Rows are points. The ring and each string are closed loops that go straight from each point to the next, and from the last back to the first. Before rounding, they use only three directions, however many columns there are. Count how often each string passes through the ring. Passing back the other way cancels.

Ring (9 x 3):
27  26  6
18  46  -6
-8  60  -34
-28  47  -49
-38  22  -49
-33  -21  -28
-14  -39  -9
8  -38  5
29  -12  14
String (9 x 3):
6  26  24
-1  29  12
9  60  11
33  81  -27
34  61  -34
5  17  -20
23  25  -16
50  28  1
39  26  23
Times through: 0
String (11 x 3):
-41  -48  8
-37  -21  -1
-16  1  -14
-13  -3  -32
-16  -23  -60
-39  -45  -39
-34  -55  -21
-6  -51  -33
3  -20  -30
-6  -12  -15
-25  -16  10
Times through: 0

Ring:
38  34  38  -20  2  -3
7  55  38  -31  -8  13
-53  41  25  -39  -7  23
-75  3  5  -33  4  14
-47  -38  -17  -15  13  -8
3  -43  -10  -3  18  -23
43  -8  21  -8  14  -20
String, 9 rows:
21  75  39  -30  -18  17
28  48  11  -17  -19  6
61  52  21  -12  -17  -1
63  34  54  -18  9  -10
32  19  63  -26  22  -8
0  12  36  -25  13  -2
-1  14  8  -18  -2  0
-4  35  64  -37  15  7
2  63  68  -41  2  16
Times through: 0

Ring (10 x 8):
83  16  1  -13  21  -49  -24  -26
48  38  -10  -12  30  -48  -38  -37
-1  44  -15  -11  29  -33  -44  -41
-37  29  -12  -11  18  -14  -38  -37
-50  4  -9  -10  4  1  -24  -28
-39  -27  -6  -9  -11  10  -5  -17
5  -55  1  -8  -21  6  13  -6
44  -58  8  -10  -21  -6  17  -2
84  -40  14  -13  -9  -25  8  -6
95  -13  11  -14  6  -40  -7  -15
String, 21 rows:
40  -85  8  -8  -34  6  33  7
35  -79  32  -16  -35  13  25  7
33  -94  23  -12  -42  17  35  11
25  -77  -11  -3  -29  3  30  2
21  -51  -46  5  -11  -15  19  -10
17  -37  -42  3  -5  -18  10  -15
-13  -65  -20  -1  -25  10  22  -5
-36  -63  13  -11  -31  27  13  -3
-24  -35  37  -20  -19  20  -6  -10
6  -16  9  -13  -3  -7  -12  -18
-6  -20  9  -13  -6  -1  -10  -17
-25  -28  21  -16  -13  12  -8  -14
-50  -44  21  -15  -24  27  0  -10
-11  -25  27  -18  -12  8  -10  -14
16  -14  -10  -8  1  -17  -9  -20
12  -29  -45  3  -1  -20  6  -18
5  -49  -30  0  -14  -6  14  -10
17  -36  -21  -3  -8  -12  6  -13
20  -23  9  -13  -5  -10  -6  -15
21  -55  48  -22  -27  13  7  -1
34  -90  42  -18  -42  20  30  11
Times through: 0
String:
32  -29  -24  -3  -2  -21  3  -16
34  -67  -26  1  -21  -8  27  -3
27  -85  -4  -5  -34  7  34  5
23  -77  40  -18  -36  18  22  6
33  -69  38  -18  -31  12  18  4
59  -91  33  -15  -39  9  34  12
80  -82  18  -11  -31  -7  32  8
84  -63  40  -19  -24  -9  17  4
78  -44  54  -24  -17  -10  3  -1
53  -23  8  -12  -2  -21  -4  -14
44  -18  -21  -4  4  -29  -3  -19
77  -39  -29  0  -3  -35  13  -11
88  -55  -13  -4  -12  -28  21  -3
58  -42  -40  3  -4  -31  16  -12
31  -20  -3  -9  -1  -18  -5  -17
Times through: 1

Ring:
66  14  31  -5  2  -5  -12  3  -12  7  14
13  54  20  11  18  32  -23  -15  -25  17  47
-32  48  11  25  19  33  -11  -16  -19  9  49
-57  15  18  27  9  11  13  -10  0  -13  34
-34  -28  26  18  -7  -25  32  7  16  -30  3
16  -42  19  9  -14  -43  30  22  14  -23  -18
63  -22  21  -2  -9  -33  9  20  1  -6  -12
String:
-58  26  45  19  11  21  6  -23  1  -18  49
-12  12  29  13  5  3  5  -6  -2  -9  27
-17  18  -5  26  9  7  4  3  -12  5  21
-43  26  -14  35  13  16  5  -1  -14  7  28
-95  33  5  41  17  29  11  -17  -6  -8  48
-77  17  37  25  10  17  15  -20  5  -23  45
-60  7  48  17  5  7  17  -18  10  -28  38
-40  1  52  11  2  0  16  -14  11  -28  32
-63  -9  48  18  0  -5  26  -12  17  -36  28
-31  -7  39  14  -1  -8  19  -5  11  -25  21
-12  -3  12  18  1  -9  14  5  0  -9  12
-31  -19  -3  28  -3  -20  28  14  6  -15  -1
-42  -37  5  27  -8  -32  40  16  16  -28  -8
-47  -50  39  17  -14  -39  47  9  30  -47  -5
-34  -39  59  7  -12  -32  37  0  29  -47  6
-16  -21  44  8  -6  -21  24  0  16  -30  11
-9  -13  20  15  -3  -17  19  7  6  -16  7
-18  -22  -1  24  -4  -24  27  16  6  -14  -4
-42  -37  6  27  -8  -32  40  16  16  -28  -7
-63  -41  45  18  -11  -30  45  1  30  -49  6
-53  -24  61  11  -6  -17  32  -10  25  -45  21
-13  -1  38  10  0  -6  12  -4  5  -19  21
-9  4  12  18  3  -4  10  3  -3  -6  15
-39  5  -1  29  6  0  16  3  -3  -6  18
-72  13  -1  37  10  10  18  -4  -2  -10  29
-90  20  30  31  12  20  16  -21  4  -22  47
-95  29  32  31  15  28  12  -25  2  -20  55
-84  33  28  30  16  30  8  -24  -2  -14  54
Times through: 4
String (14 x 11):
-24  -15  55  7  -4  -14  21  -7  16  -33  20
-25  -53  61  4  -17  -43  43  5  34  -52  -4
18  -61  17  8  -20  -58  41  30  22  -31  -31
48  -36  -16  13  -12  -45  22  36  0  -2  -31
36  -7  5  10  -2  -19  7  16  -6  1  -3
22  3  25  6  1  -8  3  3  -4  -5  13
57  13  57  -12  1  -3  -11  -7  -5  -5  24
32  24  51  -4  6  8  -12  -12  -7  -3  33
28  60  61  -6  18  37  -32  -30  -20  8  62
-4  89  0  23  32  60  -39  -24  -42  37  67
-29  61  -16  33  24  41  -17  -11  -31  25  48
-13  22  -6  25  10  9  1  2  -14  8  22
-44  18  -5  32  10  10  10  -1  -9  -1  26
-19  2  17  18  3  -4  13  1  0  -11  18
Times through: 2

Ring, 9 rows:
63  1  -5  -11  -12  15  11  2  30  5  -2  13  8  -1
46  31  3  -13  -6  21  1  9  23  4  -6  4  5  -6
10  45  18  -9  4  20  -10  11  8  5  -8  -8  4  -10
-16  35  22  -3  10  13  -14  8  -4  6  -5  -15  4  -10
-31  0  10  7  9  -2  -10  1  -13  5  3  -19  8  -5
-19  -34  -4  12  3  -11  -1  -5  -10  5  10  -14  11  1
7  -55  -10  10  -4  -13  10  -10  2  6  11  -2  12  5
40  -54  -9  2  -11  -7  18  -10  19  6  8  12  12  5
61  -30  -7  -6  -14  5  18  -4  29  6  3  17  10  2
String:
5  47  -21  1  1  18  -15  14  -4  0  -1  -24  5  -4
15  22  -17  1  -2  12  -7  8  3  2  1  -15  7  -2
17  15  26  -9  2  12  -1  4  14  7  -6  3  5  -8
19  25  50  -17  5  17  -1  4  21  10  -13  11  3  -13
18  60  35  -17  5  27  -11  13  16  7  -15  -1  1  -14
9  77  16  -13  6  30  -18  18  7  3  -12  -14  1  -13
-2  67  24  -10  9  25  -18  16  3  5  -11  -15  2  -13
-17  63  42  -11  14  22  -19  13  0  7  -13  -13  1  -16
-26  54  19  -2  12  17  -21  13  -10  4  -7  -23  3  -11
-34  49  1  5  12  13  -23  13  -18  2  -2  -32  4  -8
-13  23  -15  7  4  8  -13  9  -11  1  3  -25  7  -3
7  3  -2  1  0  5  -3  3  3  4  2  -9  8  -3
-4  6  34  -5  6  6  -4  1  6  8  -5  -1  6  -9
-26  28  62  -9  15  10  -12  4  1  11  -12  -4  3  -16
-36  62  57  -10  19  19  -23  12  -6  9  -14  -15  1  -18
-16  65  12  -4  10  22  -22  16  -7  3  -8  -24  3  -11
Times through: 2
String:
27  8  10  -7  -2  11  2  3  15  6  -3  3  7  -5
36  23  33  -16  -1  18  2  5  25  8  -10  12  4  -10
49  51  18  -19  -3  29  -2  12  27  5  -12  7  3  -10
47  47  -19  -9  -7  26  -5  14  18  1  -4  -7  5  -4
35  22  -25  -2  -7  16  -2  9  11  1  1  -9  7  -1
30  6  4  -6  -4  11  2  3  16  5  -2  2  7  -3
51  10  26  -17  -6  17  8  2  31  8  -9  18  5  -7
83  15  1  -19  -15  23  13  5  41  5  -7  21  6  -3
85  7  -32  -11  -19  19  13  6  35  1  0  11  8  3
63  -1  -42  -2  -16  12  9  5  21  0  6  0  10  5
95  -15  -30  -11  -22  14  20  0  41  3  2  19  10  5
76  -24  22  -18  -13  10  22  -5  44  9  -5  32  8  -3
42  -13  12  -8  -7  7  10  -2  24  7  -2  13  8  -3
31  -5  -13  -1  -6  7  4  2  12  3  3  -2  9  0
61  2  -43  -2  -15  13  7  6  20  0  5  -2  9  5
84  10  -10  -16  -16  21  13  5  39  4  -4  18  7  -1
78  21  2  -19  -13  24  10  6  39  5  -8  18  6  -4
74  43  -32  -12  -14  29  2  14  28  0  -4  0  6  -1
39  24  -29  -2  -8  17  -2  10  12  0  1  -10  7  0
Times through: 1

Ring:
-13  16  -43  7  -20  -55  -3  -70  -10  44  -27  -4  -50  -13
-1  15  -20  0  8  -39  -15  -27  -3  14  -17  -19  -19  0
16  -3  30  -13  39  8  -11  47  -3  -29  26  -19  13  16
5  -16  46  -17  37  29  3  64  -3  -36  39  -3  16  11
-7  -23  39  -15  18  30  19  46  -9  -20  41  15  -4  1
1  -9  -2  -2  -13  -8  20  -16  -23  21  26  14  -44  -4
-3  6  -32  6  -25  -40  10  -57  -21  43  -2  6  -58  -9
String (11 x 14):
56  -4  44  -14  47  17  -14  72  -19  -41  61  -31  13  37
26  -7  27  -10  25  9  0  38  -16  -18  42  -11  -6  17
-34  -18  25  -13  14  18  16  24  4  -11  10  18  -2  -12
-29  -30  49  -19  24  43  23  58  2  -29  33  23  10  -7
4  -28  65  -22  42  52  13  89  -5  -48  57  7  22  12
53  -12  61  -18  55  35  -9  95  -17  -54  73  -26  23  38
15  -1  16  -8  23  -3  -5  23  -10  -12  23  -13  -5  12
-43  -1  -3  -7  10  -14  0  -12  13  5  -27  5  -5  -18
-30  7  -11  -5  12  -26  -10  -19  10  7  -29  -7  -7  -12
-16  -1  -2  -5  7  -14  1  -8  -1  6  -4  0  -16  -7
37  4  15  -7  27  -8  -12  26  -17  -14  34  -25  -7  23
Times through: 1

Ring (10 x 14):
0  -8  -5  16  60  11  -23  -17  6  -27  -8  22  -47  25
-8  -1  -2  3  55  20  -35  -6  9  -26  -14  47  -19  39
-13  3  6  -11  30  22  -39  3  10  -13  -20  47  10  35
-16  5  7  -27  -1  16  -38  7  16  -3  -22  36  26  19
-16  2  -2  -47  -46  -2  -27  3  27  4  -19  5  27  -18
-11  -2  0  -44  -65  -13  -15  -2  25  14  -16  -28  18  -42
-5  -6  15  -25  -58  -14  -7  -6  13  25  -17  -48  10  -47
3  -9  30  5  -24  -8  -3  -10  -4  28  -18  -54  -5  -34
5  -11  24  20  12  -1  -6  -15  -7  12  -15  -37  -26  -14
4  -11  8  22  42  4  -13  -18  -1  -10  -10  -9  -44  6
String (32 x 14):
-17  9  32  -7  28  35  -47  16  -2  7  -31  58  46  50
-18  8  23  -9  36  35  -49  14  2  -3  -28  66  38  54
-17  4  -10  -20  40  24  -46  2  20  -29  -16  69  3  45
-10  -2  -15  -19  21  8  -31  -8  22  -25  -11  32  -16  16
-7  -2  9  -5  16  11  -27  -4  8  -4  -17  15  -3  13
-6  -1  23  6  28  18  -28  -1  -2  3  -21  18  4  23
-5  -2  8  20  76  27  -35  -6  -2  -23  -16  49  -23  52
-2  -7  -23  18  95  18  -32  -20  12  -53  -3  56  -66  50
0  -10  -29  10  72  7  -24  -24  18  -49  0  34  -71  28
-1  -9  -16  1  37  2  -19  -19  16  -28  -5  12  -48  8
-3  -6  5  -1  14  4  -19  -10  8  -5  -14  -1  -18  1
2  -6  35  26  30  12  -16  -7  -14  14  -21  -13  -10  9
10  -13  33  45  49  7  -6  -18  -20  9  -15  -30  -41  5
11  -16  14  37  42  -3  -1  -26  -8  -4  -7  -36  -61  -9
6  -13  2  16  25  -6  -5  -23  3  -9  -7  -28  -52  -13
4  -12  1  11  19  -5  -8  -21  6  -8  -8  -24  -45  -13
-1  -7  8  2  10  0  -15  -12  6  -1  -13  -13  -21  -7
2  -7  27  18  18  6  -13  -10  -8  11  -18  -20  -15  -1
4  -8  37  31  31  10  -12  -9  -17  16  -20  -22  -16  5
10  -14  21  46  65  8  -9  -22  -15  -6  -10  -17  -56  13
6  -15  -26  20  69  -1  -13  -32  13  -44  3  7  -87  12
-2  -9  -24  -6  31  -2  -19  -21  22  -33  -3  12  -51  3
-4  -5  2  0  25  7  -22  -10  9  -12  -13  9  -22  9
-5  -5  -4  -3  26  7  -24  -11  12  -17  -11  15  -24  11
-5  -3  16  2  20  12  -25  -4  2  1  -18  10  -3  13
-7  1  24  15  52  27  -35  1  -6  -4  -22  38  3  43
-12  4  13  9  71  35  -46  4  0  -20  -21  70  3  64
-15  4  -5  -11  52  27  -45  1  14  -29  -17  70  -1  52
-13  0  -13  -21  23  12  -35  -4  22  -25  -13  43  -8  23
-10  -1  2  -15  9  9  -29  -3  14  -8  -16  20  0  11
-9  1  28  -3  10  17  -30  5  -1  12  -25  15  22  17
-16  9  38  -5  25  35  -46  17  -5  12  -33  52  50  47
Times through: 5

Ring, 8 rows:
10  4  19  -34  -4  42  8  23  36  9  -6  5  -46  17
11  25  -8  11  21  52  15  29  22  -12  -9  15  -9  17
6  30  -14  36  20  37  21  30  4  -21  -16  17  21  12
0  26  -12  44  2  9  28  31  -12  -12  -20  9  32  6
-4  16  -6  33  -29  -20  33  32  -17  17  -19  -9  15  0
-5  -2  12  -6  -57  -35  31  30  -6  47  -14  -25  -26  -2
-1  -14  33  -41  -53  -17  18  23  15  44  -11  -19  -51  4
5  -9  34  -50  -26  20  8  21  32  22  -8  -4  -55  13
String (19 x 14):
-6  24  -22  54  -34  -34  43  37  -29  26  -19  -16  25  -4
-3  18  -21  32  -49  -37  43  39  -18  53  -11  -29  -11  -4
0  8  4  2  -30  -6  26  30  2  26  -13  -11  -17  4
-6  -6  34  -11  -30  -9  16  20  0  2  -23  1  0  4
-1  -1  18  -13  -36  -9  22  26  6  27  -14  -11  -24  4
1  2  18  -12  -25  3  19  25  9  16  -14  -4  -20  7
-4  -13  48  -34  -27  3  8  15  13  -2  -21  6  -14  7
0  -27  61  -73  -42  5  3  13  32  22  -14  -5  -58  10
10  -14  33  -74  -38  22  8  23  48  50  2  -17  -95  15
12  7  1  -34  -23  27  18  31  36  45  3  -15  -72  14
8  8  8  -19  -10  29  15  27  26  17  -7  -1  -38  13
4  7  17  -10  -6  25  13  23  17  -2  -14  8  -14  12
7  10  23  -9  22  54  3  18  24  -34  -17  27  1  18
15  35  -22  21  35  67  16  32  26  -16  -6  19  -8  20
14  44  -36  44  37  61  22  36  15  -17  -7  18  8  18
11  45  -45  53  19  37  32  41  4  4  -6  4  5  12
2  13  6  9  -8  14  20  27  5  0  -16  5  0  8
-4  8  23  12  -1  13  14  20  -3  -27  -26  18  28  7
-7  19  2  48  -5  -7  27  26  -24  -23  -29  12  53  1
Times through: 3
String (30 x 14):
-2  -15  51  -43  -25  10  5  14  20  -1  -19  6  -24  9
1  -2  28  -23  -19  13  12  21  16  6  -15  2  -22  10
8  3  10  -32  -27  18  17  28  29  38  -2  -13  -59  12
3  6  14  -11  -16  14  17  25  14  12  -12  -1  -22  10
2  -4  39  -28  -4  29  4  16  21  -16  -19  16  -12  13
9  -1  37  -41  11  56  -2  16  39  -20  -12  21  -30  20
21  21  -9  -27  18  74  9  31  52  16  6  6  -67  25
16  24  -15  -6  11  55  16  33  35  16  1  2  -45  19
9  19  -9  2  -5  28  21  32  19  19  -5  -3  -29  13
4  12  13  0  6  34  12  23  15  -15  -16  15  -1  13
2  10  17  2  5  29  12  22  11  -19  -19  16  6  12
2  14  20  12  22  41  8  19  8  -44  -24  30  28  14
6  34  -11  43  38  52  16  27  4  -45  -20  31  39  15
8  46  -38  65  34  43  28  36  -4  -25  -14  19  37  13
6  35  -31  45  4  20  31  37  -2  7  -10  1  8  9
4  21  -12  21  -11  10  27  33  3  15  -11  -4  -6  7
3  33  -31  51  -7  3  36  38  -11  13  -13  -5  15  4
3  24  -21  31  -18  -1  33  36  -4  25  -10  -11  -5  4
-3  10  11  16  -14  0  22  25  -6  -4  -21  4  15  5
-4  7  16  11  -17  -2  21  24  -5  -3  -22  4  12  4
1  12  -2  8  -25  -2  27  31  2  24  -12  -10  -15  5
-6  1  24  4  -26  -11  20  22  -7  1  -23  1  10  2
-9  -2  18  7  -52  -40  30  27  -16  29  -21  -17  1  -4
-6  0  -2  3  -80  -61  42  36  -15  78  -10  -43  -36  -8
0  5  -10  -4  -69  -40  40  39  -1  82  -3  -42  -55  -2
2  5  0  -8  -46  -16  30  33  7  52  -6  -25  -43  3
-2  -2  28  -14  -23  2  15  21  7  4  -19  2  -10  7
0  0  22  -15  -26  3  17  23  10  13  -15  -3  -19  7
3  1  12  -21  -38  -3  22  29  15  40  -8  -16  -44  6
-1  -3  31  -19  -20  9  13  20  11  1  -18  4  -13  8
Times through: 3

Ring:
13  8  -43  -1  -10  15  10  -15  -22  -35  7  8  37  19
2  28  -23  31  -7  -7  -30  6  7  -10  2  41  -16  2
-20  22  13  36  -1  -32  -25  21  24  34  10  27  -37  -4
-35  -5  34  17  -1  -38  1  23  17  57  13  -18  -23  -4
-29  -23  22  5  -9  -23  3  20  1  37  0  -40  -9  -8
-6  -28  -18  -13  -16  8  12  0  -27  -13  -7  -44  30  2
8  -15  -39  -17  -14  20  26  -16  -34  -33  4  -26  53  18
String (27 x 14):
-37  -24  35  -5  -2  -31  33  14  2  56  20  -51  8  6
-22  -16  12  -4  -5  -17  26  6  -6  29  15  -35  17  9
-14  -8  -1  4  -8  -11  6  7  -6  13  5  -19  7  3
-13  -13  -4  5  -11  -8  -4  11  -7  7  -4  -22  1  -4
-8  -19  -15  14  -20  1  -41  21  -10  -12  -30  -20  -20  -23
-4  -39  -25  -8  -25  15  -17  11  -30  -26  -31  -50  12  -16
-2  -38  -26  -31  -17  19  39  -12  -41  -22  0  -63  61  13
-2  -26  -24  -30  -11  14  53  -19  -37  -15  15  -50  68  25
5  -24  -34  -33  -11  20  58  -25  -42  -26  17  -46  78  30
0  -11  -24  -18  -8  9  41  -17  -27  -13  18  -27  55  25
1  -2  -26  9  -14  5  -15  3  -13  -19  -8  -1  6  -1
-4  -2  -16  -5  -6  -1  25  -8  -15  -3  16  -13  33  18
8  4  -36  -15  -5  12  45  -25  -26  -23  26  -6  62  34
19  18  -51  -4  -7  19  24  -26  -25  -41  20  20  52  32
-1  9  -19  -6  -1  -1  40  -17  -14  -2  30  -1  44  31
-1  11  -20  16  -8  -4  -12  3  -3  -7  3  14  1  5
2  19  -25  36  -13  -5  -56  17  6  -16  -18  36  -35  -14
7  47  -30  65  -11  -12  -95  26  25  -20  -24  83  -72  -23
-4  50  -10  61  -3  -26  -68  23  33  9  -3  77  -64  -12
-17  21  9  18  4  -27  14  4  14  34  30  17  -1  17
-15  4  3  8  -2  -17  15  3  2  22  19  -4  8  12
-28  16  27  22  5  -39  11  13  22  54  30  9  -15  11
-39  18  45  35  6  -53  -8  28  36  75  24  13  -44  -2
-47  6  58  16  10  -57  33  20  30  92  42  -15  -17  13
-31  -5  29  -2  4  -32  45  4  6  55  36  -27  17  20
-18  -4  6  5  -5  -17  13  6  -1  23  13  -16  7  7
-32  -14  28  -7  1  -29  45  5  1  52  30  -40  20  17
Times through: 2
String:
-15  13  4  10  2  -21  21  0  6  27  28  6  10  19
-2  36  -15  35  -2  -16  -25  6  15  3  12  50  -21  6
14  40  -42  40  -9  1  -49  4  6  -31  -6  65  -23  0
13  21  -43  29  -15  9  -48  5  -5  -38  -17  39  -15  -6
1  5  -25  10  -10  2  -7  0  -10  -15  1  6  10  6
-2  1  -21  5  -9  1  3  -2  -12  -9  5  -3  16  9
16  3  -51  4  -17  22  -14  -8  -25  -49  -11  8  23  6
26  1  -67  -9  -17  35  7  -24  -39  -67  -4  3  54  19
10  4  -40  12  -16  13  -24  0  -16  -36  -13  10  7  -1
1  3  -25  3  -9  3  7  -5  -14  -14  7  -1  22  12
11  14  -38  -3  -5  11  27  -21  -20  -26  22  12  46  30
6  22  -30  8  -3  1  15  -14  -8  -15  22  24  28  25
-5  18  -11  7  1  -11  24  -8  -1  10  29  13  22  24
-8  38  -3  36  2  -25  -17  8  21  19  20  48  -23  9
-16  10  6  10  1  -21  20  2  5  28  26  1  9  16
-13  10  -1  30  -8  -18  -35  20  12  13  -6  15  -32  -11
-22  17  14  41  -5  -32  -45  30  26  33  -4  24  -54  -17
-14  4  0  19  -7  -16  -14  14  5  16  2  2  -14  -3
-24  7  18  12  1  -29  16  9  11  41  24  -4  -2  11
-13  3  -1  14  -6  -15  -4  9  2  15  7  -2  -5  2
-14  14  1  31  -6  -21  -31  19  14  17  -1  19  -31  -8
Times through: 1

Ring, 9 rows:
-13  -28  14  -24  5  -27  4  6  -52  20  -19  -38  12  -36
16  -15  -8  -13  9  -18  -5  -2  -26  21  -3  -19  3  -11
35  3  -21  2  6  -2  -19  -4  6  20  12  8  -5  13
52  27  -29  16  4  13  -25  -6  37  13  30  25  -4  35
52  42  -25  20  1  20  -21  -4  49  4  37  25  4  42
16  31  3  16  -11  20  -23  8  32  4  21  20  10  18
-20  9  29  9  -21  14  -28  18  7  10  -1  14  10  -11
-50  -21  47  -8  -21  -3  -22  24  -33  18  -26  -8  11  -44
-39  -31  35  -20  -8  -20  -6  16  -53  19  -28  -31  13  -48
String:
66  32  -39  9  15  4  -6  -12  31  7  36  6  5  40
14  5  -2  2  -2  1  -17  4  2  15  7  3  4  2
17  -2  -6  6  -4  3  -30  4  6  23  5  18  -7  4
13  -17  -6  -1  -2  -5  -31  3  -8  30  -4  12  -12  -6
34  -20  -26  -23  24  -33  10  -11  -39  22  -1  -37  4  -9
30  -7  -19  -22  23  -30  21  -10  -36  11  4  -47  16  -7
5  -10  2  -12  5  -15  -3  3  -26  16  -4  -21  9  -15
3  -3  6  -5  -2  -6  -12  6  -13  15  -1  -8  7  -10
1  -13  5  -19  8  -22  7  2  -38  14  -8  -35  15  -22
-1  -13  7  -18  7  -21  6  3  -37  13  -8  -34  15  -22
-8  -10  13  -6  -5  -6  -16  9  -19  18  -8  -7  6  -18
-35  -31  31  -11  -13  -11  -24  17  -38  26  -26  -7  2  -40
-27  -44  21  -35  8  -40  12  7  -77  22  -32  -56  15  -54
1  -32  0  -36  21  -44  26  -3  -71  17  -18  -66  19  -37
17  -28  -13  -36  27  -45  28  -9  -66  17  -12  -66  17  -28
31  -3  -19  -17  20  -24  14  -8  -27  12  7  -37  13  -3
14  2  -2  -3  1  -4  -11  2  -6  14  5  -6  7  -2
34  10  -18  -5  12  -9  1  -5  -3  10  15  -16  10  10
19  4  -6  5  -2  3  -23  3  7  18  8  11  -1  6
38  15  -20  19  -6  17  -42  0  37  22  21  41  -14  27
71  39  -42  26  4  23  -33  -9  60  13  42  43  -10  54
84  52  -50  22  12  19  -15  -15  61  3  52  26  2  62
39  24  -19  5  7  3  -6  -4  17  6  24  -1  10  21
9  7  3  7  -8  7  -25  7  9  15  7  13  2  3
24  25  -5  25  -15  27  -44  7  46  15  22  46  -7  26
69  57  -36  33  -2  34  -32  -6  76  4  51  48  -2  62
95  67  -55  27  14  25  -12  -17  76  -4  63  29  6  75
53  32  -28  7  11  5  -3  -8  26  4  32  1  10  32
85  48  -52  15  18  11  -4  -17  49  2  50  11  6  57
Times through: 4
